Every row gives one point. The window is the flat piece filled in between its corners: a triangle in 3 columns, a solid with four corners in 4, and so on. A path goes straight from each point to the next, and from the last back to the first. After which points does the path pass through the window?
In the rows, zero is written as 128.

Window (4 x 4)
[[175  57 116 133]
 [152 132 111 146]
 [137 140 156 120]
 [ 53 184 138 142]]
Path:
(1): [162  76  94 109]
(2): [170  76 151 170]
(3): [ 91 163 134 170]
(4): [ 81 148 118 106]
(5): [122 148 120  96]
(6): [ 97 125 200 169]
(7): [ 83 161 160 159]
(8): [ 78 154 128  93]
(9): [147  97  84 120]
(10): [155 106 119 191]
(11): [161  94 142 175]
(12): [156 104  96 112]
Through the window after points: 1, 11

Window (6 x 6)
[[102  76  84 107 111  79]
 [ 80  76 123 137 152  81]
 [180 168 159 148 119 183]
 [ 67  97  69 128 147 110]
 [126 144 170 136  82 187]
 [142 145 163  91 136 178]]
Path:
(1): [ 99 123 112 116 114  99]
(2): [101 136  99 104 103  73]
(3): [112  28  90 127 134 127]
(4): [154  94 133 133 137 216]
(5): [114 157 151 130 122 162]
(6): [138 188 154 135 113 117]
(7): [153 106 151 123 123 172]
(8): [125  54 109 114 142 172]
Through the window after points: 2, 8

Window (9 x 9)
[[151 178 101 120  95 182 130 140 163]
 [114 152  54 123 131 103 227 160 159]
 [139 158 116 213  89 117 155 127 168]
 [115 117  18  89 228  96 132 156  96]
 [157 107 190  88 137 125 101 117 101]
 [152  97 137  87  76 106  73 118  92]
 [117 107 175 123  95 122  74 176 131]
 [ 80 145 204 131  75  97  79 107  76]
 [ 93  77  51 111 176 142 165 139  82]]
Path:
(1): [138 133  67 114 157 123 114 167  81]
(2): [134 166 115 141 106 129 185 175  92]
(3): [114 119  70 133 129 110 133  96 221]
(4): [ 97 141 107 121 134 141 106  97 159]
(5): [166 167 127 119  79 149 141 181  98]
(6): [175 145 115 121 125 149 140 162  90]
(7): [ 84 122 110  99 135 123 131  71 156]
(8): [ 92  87  85 115 156 111 104 125 142]
(9): [164 159  96  96 145 117 153 184  43]
(10): [161 178 101 127 122 157 144 177  87]
(11): [111 104  91  92 118 125  95  93 186]
(12): [ 88 139  86 106 141 107 153 108 141]
(13): [132 128 107 135 122 116 151 156  86]
(14): [145 156 108 165 110 112 120 149  96]
(15): [104 127 141 155 103 117 144 106 178]
(16): [105 114  72  93 171 115 151 118 151]
Through the window after points: 2, 4, 8, 10, 14, 16

Window (11 x 11)
[[184 190 115  99 131  84 140  69 140  82 121]
 [126  64 125 147 210  67 147 155 102 135 189]
 [121 106 147 126 106 187 175 151 141 184 144]
 [149 143  63 108 144 148 129 106 149 130 151]
 [194 109 147 126 117 142 133 207  37  87 104]
 [166  78 130  87  90 126  97 130 110  47 117]
 [100  98  92 181 145 155 122  79  96 140 111]
 [ 55 154 141 103 198  77 159 156  70  47 114]
 [139 200 120 151 218 172 174  75 127  84 139]
 [129 132 152  87 182 120 128 101 121 187 149]
 [115 155 186 106  76 163  81 173 158 108  89]]
Path:
(1): [111 167 111 151 136 133 141  89  76 113 192]
(2): [138 147 124 112 179 123 147 132 132 121 111]
(3): [154  92  98 103 201 112 154 127 171 139  83]
(4): [127 113 157 128 104 118 102 145  68  84 190]
(5): [133 141 125 119 121 146 120 135 111 115 144]
(6): [148 117 118 123 145 137 127 140 132 117  97]
(7): [141  78 142 135 181 130 190 129 120 120  61]
(8): [115 132 146 123 133 126 119 138  95 115 153]
Through the window after points: 3, 5
